Each row of a before or after table is a point. One or more steps were done to the points. Then noise was added and the rows were shuffled. The steps act on columns, c1 being the first. Name the steps. A step turns or swaps two columns, mirrors them in a line or flattens them onto one, adds a multiple of one to another, or multiplies or shifts one. Angles are multiples of 10 degrees, from the lower column toward the higher: turns from -170 to 170, lines from 10 to 170 but not 90. Use the fewest steps. Two steps may share a column if one is a turn and the other turns, adds or multiplies; they go together, in the order done. Otherwise the lowest column goes first.
In the rows, zero is written as 128.

Before (13 x 2):
[[159 102]
 [121  86]
 [ 73 157]
 [129 125]
 [ 72  93]
 [ 96 104]
 [ 65 149]
 [109  73]
 [147 121]
 [133 125]
 [128 131]
 [147 118]
 [128 147]]
After (13 x 2):
[[126 109]
 [126 190]
 [ 69 117]
 [123  88]
 [134 112]
 [ 68 157]
 [123 126]
 [141 135]
 [ 90 142]
 [117 191]
 [ 86 112]
 [128 124]
 [131 131]]
Steps: turn c1 and c2 by -60 degrees

Before (11 x 4):
[[127  95 180  76]
 [106 141 104 164]
 [115  78 167 116]
 [141 158 101 120]
 [ 94 192 180 117]
 [101 139 107  98]
 [111 141  82 116]
 [112 152 163 132]
 [112 153 139 144]
 [124 169 176 142]
 [121 138 169 117]]
After (11 x 4):
[[143 140  83 116]
 [126 190 182 115]
 [143 151 140 144]
 [158  95 180  76]
 [133 138 108  98]
 [170 156 101 119]
 [155 170 176 141]
 [152 137 167 115]
 [143 152 167 131]
 [139 141 102 166]
 [145  80 165 119]]
Steps: shift c1 by 30

Before (9 x 6):
[[109 121 105  93 105  63]
 [147 109 161 146 136 119]
 [143 133  95  69 115 135]
 [108  95 142  85 115 154]
 [130 131 125 149 109 102]
 [167 123 154 101  82 104]
 [ 86 169 142 123 134 123]
 [137 153 101 109 139 137]
 [105 116 106  94 127 137]]
After (9 x 6):
[[116 165 102 109 139 137]
 [151  93 125 151 107 103]
 [ 85 143  95  68 113 135]
 [165  97 161 147 136 118]
 [ 65 135 142  86 116 155]
 [ 70 129 106  92 124 139]
 [ 82 161 142 123 134 127]
 [140  89 155 101  83 103]
 [ 73  23 105  94 105  64]]
Steps: add 1 times c4 to c1; add 1.5 times c6 to c2

Before, 10 rows:
[[178 146 165 173 101 113  72 183]
 [110 125 138 119 186  78 126 197]
 [147 127  95 121  80 109 106 105]
 [143 145 138  85 157 127  86 125]
 [ 73 117 130 141  85 123 129  93]
 [145 152 153 131 145 110 161 122]
 [152 110 100  86 140 174 149 134]
 [109 178 153 107 163  99 120 142]
 [143 134 170 115 105  72 121  46]
 [123 119 100 123 163 108 122  89]]
After:
[[151 151 151 131 145 109 155 117]
 [107 118 125 141  85 122 101  93]
 [131 134 155 114 105  72 132  40]
 [126 127  92 122  80 109 125 111]
 [116 177 155 107 162  99 114 138]
 [122 119  94 123 164 108 122  95]
 [113 144 139  85 157 126 110 123]
 [119 125 150 119 186  79 118 195]
 [121 147 174 172 100 113 118 176]
 [148 110 103  85 141 173 152 139]]
Steps: flatten c1 and c7 onto the line at 50 degrees; turn c3 and c8 by -10 degrees

Before (8 x 9):
[[117 165 116 148 146 101 104 137 110]
 [149  96 143 179  96 158 182 141 159]
 [111 110 167  92 104  71  88 160 106]
 [151  88 142 103 139 105 154 108 129]
 [137 120 143 117 125  97 153 109  78]
 [102 129 181 188  94  86 160 162 156]
 [123 168 113 149  90  66 119 173 138]
 [182 168 115 133 145  98 121 144 104]]
After:
[[102 109 179 190  94  84 160 164 138]
 [111 133 167  94 103  68  87 156 113]
 [151 104 142 103 141 103 156 108 117]
 [125 145 112 148  93  66 120 172 142]
 [183 171 116 131 143  98 119 144 138]
 [148  86 142 178  95 159 178 140 127]
 [136 162 142 114 125 100 154 109 113]
 [117 165 115 150 146 102 108 137 133]]
Steps: turn c2 and c9 by 50 degrees; multiply c9 by 0.4

Before (14 x 11):
[[ 96 123  92  73  66  92 149 112 131 182 131]
 [135 179 103 116 186 160 136  98 148  77 133]
 [ 80 118 151  67 123 149 122 201 131  90 124]
 [152 153 120  75 155  93 105 149 128 136 116]
 [140 196 169 103 155 122  88 128  76 139 154]
 [137 160 143 128 113 105 144 152 123 112 134]
 [140  88 134 124 114 146 125  96 152 177 115]
 [131  91 137  82 117 123 140  73 105 108 175]
 [114 141  93 139 151 114 102 120 143 117  84]
 [147  97  93  82 142 127 105 111 100 143  62]
 [131 126  77  85 105 126 162  63 112 126 171]
 [141 139 108 127 183 104  97 142 101 127 138]
 [125 166 155 113 161  65 115 124 139 143  99]
 [160 137 110 156 146 105  82  85 175  68 142]]
After, 14 rows:
[[137  91 131  87 116 119 138  80 106 112 133]
 [136  90 134 123 117 143 125  97 149 176 126]
 [145 196 169  99 157 120  92 101  74 142 135]
 [151 153 120  76 155  91 105 132 126 132 124]
 [ 99 126  89  72  66  89 149 125 129 187 126]
 [150  98  96  83 144 125 108  95  95 142 128]
 [ 79 118 148  69 121 146 117 195 134  89 131]
 [115 138  93 141 153 118 101 100 147 118 129]
 [122 161 152 113 162  70 115 118 138 143 130]
 [128 124  79  84 108 127 164  85 111 125 127]
 [135 158 147 129 114 103 144 158 122 110 132]
 [161 136 111 155 149 108  81  52 175  68 130]
 [141 144 108 124 183 104  98 120 102 129 127]
 [137 182 102 121 183 153 135 101 149  82 129]]
Steps: add 0.7 times c7 to c8; multiply c11 by 0

Before, 11 rows:
[[121 101 178 102  77 118 126 111 150 169 155 132  75 114]
 [ 89  86 181 147 153 122  77 152 139  96 155 128 100 134]
 [123 130 117  97  83 127 140 108  98 149  87 149 100 182]
 [144 142 118  81 171  92 116 107 146 171 154  80  58 141]
 [116  99 156 146 123 161 163 153 131 100 104 137  81 174]
 [ 98 120 160  93 161 167 149 166 183  86 126 109 106 198]
 [145  79 147 115 133 140  91  91 186  98  86  84  58 141]
 [107  92 115  93 100 121 137  92  91  85 141  90 142 102]
 [181  72 173 144 119 108  90 158 152 133 140  94 102 135]
 [148  96 159 128 106 108 130  93 114 136 186 110 146 135]
 [136 127 164 104 106 119 134 138 133 111 169 165 103 154]]
After, 11 rows:
[[176 130 179 143 133 157  78 135 138  97 137 130  99 131]
 [142 124 116  83  84 153 121 110 147 168 163  80  59 135]
 [133 135 156 144 137 102 161 143 129  99  91 137  84 147]
 [ 84 131 171 144 102 142  90 138 152 135 148  92 100 132]
 [109 131 164 105 140 170 133 134 132 110 136 165 103 138]
 [171 138 162  89 121 125 145 161 184  84  88 107 108 154]
 [ 99 122 176 102 170 157 121 104 147 166 137 134  77 123]
 [ 98 114 159 128 129 181 132  89 113 136 150 109 143 131]
 [124 113 116  90 163 141 134  81  93  83 137  92 143 117]
 [117 114 148 117 114  88  89  80 186  97 118  82  55 135]
 [103 122 119  99 166  89 140 113  96 146 132 149  98 150]]
Steps: turn c1 and c5 by -140 degrees; flatten c2 and c8 onto the line at 70 degrees; turn c6 and c11 by -90 degrees; multiply c14 by 0.4

Before (12 x 18):
[[123 151 128 128 137 140 116 101 157 134 117 113 117 124 132 153 130 122]
 [110 118 123 131 128 124 124 126 134 106 118 107 131 133 138 145 127 137]
 [249 139 135 127 140 125 134 127 129 115 125 128 143 127 136 111 120 131]
 [113 136 125 138 135 127 101 103 128 116 124 184 144 161  30 110 120 130]
 [107 140 134 130 130 112 124 100 118 128 143 107 139 166 139 121 123 124]
 [101 145 138 136 115 139 130 106 120 106 115 144 138 119 144 124  92 139]
 [123 142 139 137 121 104 137 131 116 120 130 163 147 153 137 138 148 133]
 [106 134 145  97  68 128 139 120 135 135 127 139 147 133 123 110 139 155]
 [101 145 123 129 117  99 130 185 134 139 130 114 127 124 132 110 133 144]
 [123 135 134 121 138 126 110 111 128 138 133 108 114 119 143 143 104 160]
 [130 147 127 133 125 131  98 151 116 125 135 102 134 120 135 147 112 131]
 [111 124 160 118 116 140 123 133 137 110 119 156 137 129 140 109 147 130]]
After (12 x 18):
[[118 135 101 164  68 128 140 120 121 133 128 139 128 133 123 110 141 156]
 [138 141 107 126 120  91 136 129 104 119 130 164 124 153 137 137 126 134]
 [141 120 129 141 127 120 124 128 131 105 117 108 122 133 139 145 131 137]
 [144 140 115 143 130 103 122  99 128 127 143 109 125 166 139 122 117 126]
 [147 146 132 149 118  82 131 185 126 139 130 114 125 123 132 111 136 144]
 [146 138 118 133 135 125  99 103 135 117 125 184 116 159  30 110 124 130]
 [152 145 114 144 116 146 131 105 156 107 114 145 129 119 143 124 102 140]
 [ 49 140 113  35 140 122 133 127 135 117 124 129 122 126 136 111 125 133]
 [131 123 101 149 115 147 123 135 118 111 120 156 146 128 138 110 145 128]
 [131 152 136 131 136 147 115 101 141 133 118 114 134 122 131 152 154 122]
 [130 148 124 124 125 133  97 152 136 124 135 103 125 120 136 146 108 131]
 [125 134 135 137 138 126 110 112 149 139 133 108 142 119 143 142 114 161]]
Steps: turn c1 and c4 by -130 degrees; turn c3 and c13 by 130 degrees; multiply c6 by 1.6; turn c9 and c17 by 60 degrees

Before (12 x 20):
[[121  94 197 129 185  54 102  98 146 129 145 146  95 128 161  88  61 154
  116  90]
 [102 143 173 100 112  93 123 221 125 102 132 163 102 156  96 106 126 140
  108 116]
 [143 111 112 145 160  56 141 170 126 120  89 163  83 122 142  91 131 155
  110 108]
 [121 127 132  94 142 117 153 125  99 195 136 121 107  61 154 110 155 113
   94 117]
 [ 93 144 133 158 137 131 118 155 137 137 118 156 162 146 135 129  90 204
   74  84]
 [ 87 140 123 112  96  66  82 136 129 156 150 153 101 120 162 178 108 114
  100 108]
 [161  85 140 116 138 124 106 155 101  90 181 130 145 101 148 175 151  86
  135  91]
 [170 147  99 157 150 144 112 169 124 117 133 129 123 177 114  86 145 162
  106 109]
 [136 133 134 119 150 114 176 150 140 129 164 180 138 146 100 144 138 102
  156 101]
 [132 182 132  78 162 173 132 148 125 130 102 147 112  98 174 164  83 149
  126 117]
 [111 152 106 110 137  64 146 113  87 175  77 160 131 153 139  89 124 121
  132 132]
 [149 145 161 134 111 141 113 136  86 138 112 154 124  86 121 131 140 130
  118 108]]
After, 12 rows:
[[137 135 133 117 107  95 175 150 140 129 154 181 135 147 100 144 137 102
  157 101]
 [ 93 144 132 101 146 149 116 156 139 138 106 155 152 147 136 131  88 206
   72  84]
 [101 144 174 159 116  81 122 221 126 103  86 161 110 154  98 106 127 141
  108 117]
 [119  94 198  83  91  17 101  97 148 128 160 145 104 128 164  88  61 155
  119  92]
 [162  84 140 127 116 107 103 156 102  89 167 131 139 100 148 175 152  87
  136  90]
 [150 145 163 138 144 158 112 137  87 139 107 155 124  85 122 131 141 127
  119 107]
 [144 109 112  92 120  50 139 170 127 117  70 162  96 124 140  91 131 156
  112 107]
 [120 126 132 140  93  83 153 127 100 195 137 119 114  63 154 107 154 113
   92 117]
 [132 183 132 133  68 113 132 147 125 129  91 146 116  96 174 163  84 150
  127 115]
 [169 147 100  93 137 153 113 170 126 115 113 127 123 175 112  87 144 164
  105 109]
 [110 152 107 134 109  46 149 112  88 175  83 159 131 153 140  89 124 121
  131 132]
 [ 85 141 124 164 135  74  81 136 130 154 144 154 111 122 162 178 107 115
   99 109]]
Steps: turn c4 and c5 by 130 degrees; add 1 times c5 to c6; add -0.5 times c8 to c11; multiply c13 by 0.7

Before (9 x 24):
[[105 167 158 154  90  75  73 161 140 124 118 145  46 141  93  82 117  89
  145  97 120 134 153 159]
 [155 155 116 161 123 117  77  97 120 115 159 190 102 190 158 137 140  81
  118 191 105 159 121  87]
 [ 98 141 106 167 124 140 112 148 121 165 123 112 101 158 123 158 144  80
  128 113  91 119  71 102]
 [155  91 182 109 143 131 161 158 141 149 127 175 138 115 116 114 143  90
   69 112 138 128 163 121]
 [126 152  94 124 186  77 111 131 128  81 182 116 115 131 139 115 115 119
   85 116 121 109 128  92]
 [172 149 143 103 111 104 144  67 106 141 136 132 111 181 102 143  77 141
  104 124  98 148  89 169]
 [ 84 112 128 132 157 125 160 101 170 140 141 107 125 144 147 125 142 156
  114 169  96 159 151 149]
 [144 108 130 102 169 122 169 121 110  81 156 135  94 176 100 132 152  89
   89 135  79 150 102 142]
 [158 147 136 121 175 101 122 140 133  88 140 188 108 169 105 124  91 112
   80 177 139 169 163 140]]
After (9 x 24):
[[124 150  94 125 177 149 112 132 155  83 181 117 127 129 140 115 116 117
   84 116 145 177 128  92]
 [154  91 181 109 135 119 161 156 147 149 127 175 122 116 115 114 143  91
   69 110 110 125 164 121]
 [157 134 136 120 167 200 123 140 156  88 141 187 132 170 104 125  91 113
   79 175 160 113 164 140]
 [ 99 161 104 166 127 105 111 148 121 167 123 111  95 156 123 158 142  79
  129 112 138 126  71 102]
 [ 84 137 129 132 132 173 158 102 180 139 141 107  98 143 147 126 144 157
  114 169 109 104 150 148]
 [103 163 159 152  87 158  73 159 117 124 120 144  87 141  92  83 116  91
  146  97 204 158 153 162]
 [171 162 142 102 126 159 145  67 100 139 135 133 109 181 105 142  77 140
  104 123 135 128  90 170]
 [154 163 116 160 129 188  77  97 120 115 161 188 111 190 159 139 140  80
  117 194 149 111 121  88]
 [143 146 131 103 172 149 169 121 134  81 156 135  66 176 100 133 151  89
   88 135 119 114 101 143]]
Steps: turn c2 and c21 by 40 degrees; turn c13 and c21 by -50 degrees; turn c5 and c9 by 30 degrees; turn c6 and c22 by -140 degrees; add 0.5 times c20 to c6

Before:
[[143  98 145 120 146  84 136 152 133 135 170 170  71 160 140 159 125  87
  131 134 138 104 171 166  86 119 114 173 155 105  83 155  68  97  99 111
  145  64 168 105  84 159 175 103 110  80 157  92]
 [121  69  91 177 130 110 132  97 107 114 136 173 167 104  90 121 166 113
   79 128 154 128 165 130 136 138 165 123  97  98 153  99 161  75 124 156
  129 142 163 126 137 103  92 143  88  75 170 123]
 [ 66  68 103 111 149 125 147  71 173 119 127 113 146 136 119 106 175  67
  144 154  83 152 107 167 120 119 138 132  96 114 139  83 137 147 155 136
  139 133 176 115  79 163  94 139 133 128 135 162]
 [ 87 154  67 165 124 116 127 137 115 174  88 169 146 153 139 136  95  95
  140 100 124  95 171  97 129  92 156 140 121 129 119 127 126  79 110  75
  172 132 118 143 162 105 176 125 142 155 181 130]
 [158 116 160 146 105 130 116 141 183  99  95 141 146  79 157 102  98  84
   78  93 122  72 132  82 129 177 181 159  97 122 128 161 147 149 171  88
  103  78 106  76 147 146 106 127 182 136 152 162]
 [ 72  96  97 117 109 147  94  70 181 179 136  88 122 133 143 163 108 126
  141 146  85 144 148 116 116 110 156 140 172 131 125  66  66 141  98 112
  127 119 138  79 139 106 175 107 124 119 199 167]
 [150 116  90 128 148 156 132 158 190 152 110 150  78 130  91 151 106 129
  113 121 137 162 132 114 127 107 102 134 117 112 125  95 126  96 120  75
  133 125 173 138 141 179 118 158 132 151 141 126]
 [139 148  75 162  73 110 145 149 124 127 103 155 105 145 140 112 156 108
   96  82 125  88  87 161 115 109 138 105 133 164 114 126 110 127 179 159
  147 121 163 154 141 191 137 125 155 154 135 141]
 [134 130 154 120  74 135 106  76 175 157 167 126  79 104  91 106 100 129
   86 172 121 120 110 152  89 146 137  78 133 124  79  99 145 155 105 133
  139 104 127  83 138 105 177 120 100 133 104 150]
 [110 132 145 107 134  84  97  89 127 174 120 128 118 161 144 169 122  69
  150 111 139 103  91 112 140 165  85 135  93 175  99 156 135 149 125 150
  173  81 176 154 120 125 148 175 157 131 111 112]
 [109  79  84 164 126 101 128 135 115 105 115 184  85  82 116 131  91 110
   63 116  72 143 162 108 150 121 163 157 115 143 108 110 122 127 179 130
  136 120 113 109 131 187 115 107 113  74 183 147]
 [138 143 159 121 103  88 147 121 115 117 127 161  88 142  87 104 169  94
   74 110 146 155 108 152 130 175 158 122 114 167 147 112 135 149 157 156
  182 146 132 154 105 172 157 163 117 143 119  93]]
After, 12 rows:
[[162 152 156 145 108 131 118 148 183 100 102 135 146  48 152 108  98  28
   78  94 126  70 130  81 130 186 182 160  96 123 131 163 143 148 168  86
  100  82 113  98 125 147 101 128 181 140 154 161]
 [107 154  82 164 127 101 126 137 113 108 141 176  83  55 116 133  88  49
   61 121  74 142 163 109 145 132 170 161 113 145 115 112 127 127 176 129
  131 117 109 102 165 191 116 109 113  71 181 142]
 [134 136 154 115  73 141 110  70 175 158  96 123  80  90  95 106  99  69
   84 170 120 122 110 152  88 104 135  83 134 126  81  93 146 156 101 134
  140 105 122  75 124 105 180 121  96 135 100 152]
 [140  98 164 122  95  88 146 124 111 114  84 158  90 146  89 108 174  35
   76 112 144 155 106 155 132 149 156 121 111 167 147 115 135 150 160 156
  182 146 131 112 130 169 158 164 117 142 115  95]
 [146 105 142 123 149  85 133 148 130 140 120 171  75 179 147 163 126  28
  129 137 139 107 177 168  86  86 111 176 153 107  77 160  75  96 104 108
  143  73 164  95 172 156 176 102 116  76 161  96]
 [126 166  91 176 123 108 128  99 106 114 120 179 167  92  92 122 165  52
   80 132 154 129 170 126 131 129 167 124 100  97 151  99 159  75 123 153
  131 141 158 125 177 101  89 146  90  67 166 125]
 [ 89 146  66 166 125 115 126 135 115 171 174 170 146 164 134 141  94  30
  133 100 128  91 167  98 125 145 157 145 125 132 112 123 127  77 110  76
  167 130 114 115  91 100 174 133 142 155 182 129]
 [149 140  88 128 142 162 132 163 193 156 155 151  79 129  90 152 103  74
  117 127 139 159 128 114 133 127 104 138 114 113 128  92 122  93 117  75
  133 122 177 134 135 177 116 160 133 148 141 121]
 [ 65 116 100 119 148 129 143  65 176 114 134 113 147 143 123 100 175   5
  141 156  79 154 106 164 121 126 138 135  93 112 138  81 133 148 151 134
  138 127 174 107 210 167 102 137 131 127 132 161]
 [ 69 157  92 113 113 143  97  69 178 183 134  91 119 136 140 167 111  69
  140 143  93 149 149 111 117 114 155 138 170 132 129  67  66 146  96 112
  126 124 138  82 146 109 173 104 124 120 200 163]
 [142 130  82 165  76 112 142 144 124 130 160 152 105 154 139 114 154  50
   96  76 124  87  88 159 112 138 136 108 135 167 115 125 109 130 182 165
  145 118 159 140 107 188 141 125 163 154 138 137]
 [119 122 148 106 137  90  93  92 126 173  96 129 115 186 143 169 116   9
  150 107 139 103  93 109 137 156  82 135  94 172 102 155 134 153 125 149
  174  81 184 121 129 126 149 180 163 130 103 111]]
Steps: turn c2 and c41 by -120 degrees; mirror c11 and c26 in the line at 120 degrees; multiply c14 by 1.6; shift c18 by -60; add -0.7 times c37 to c40
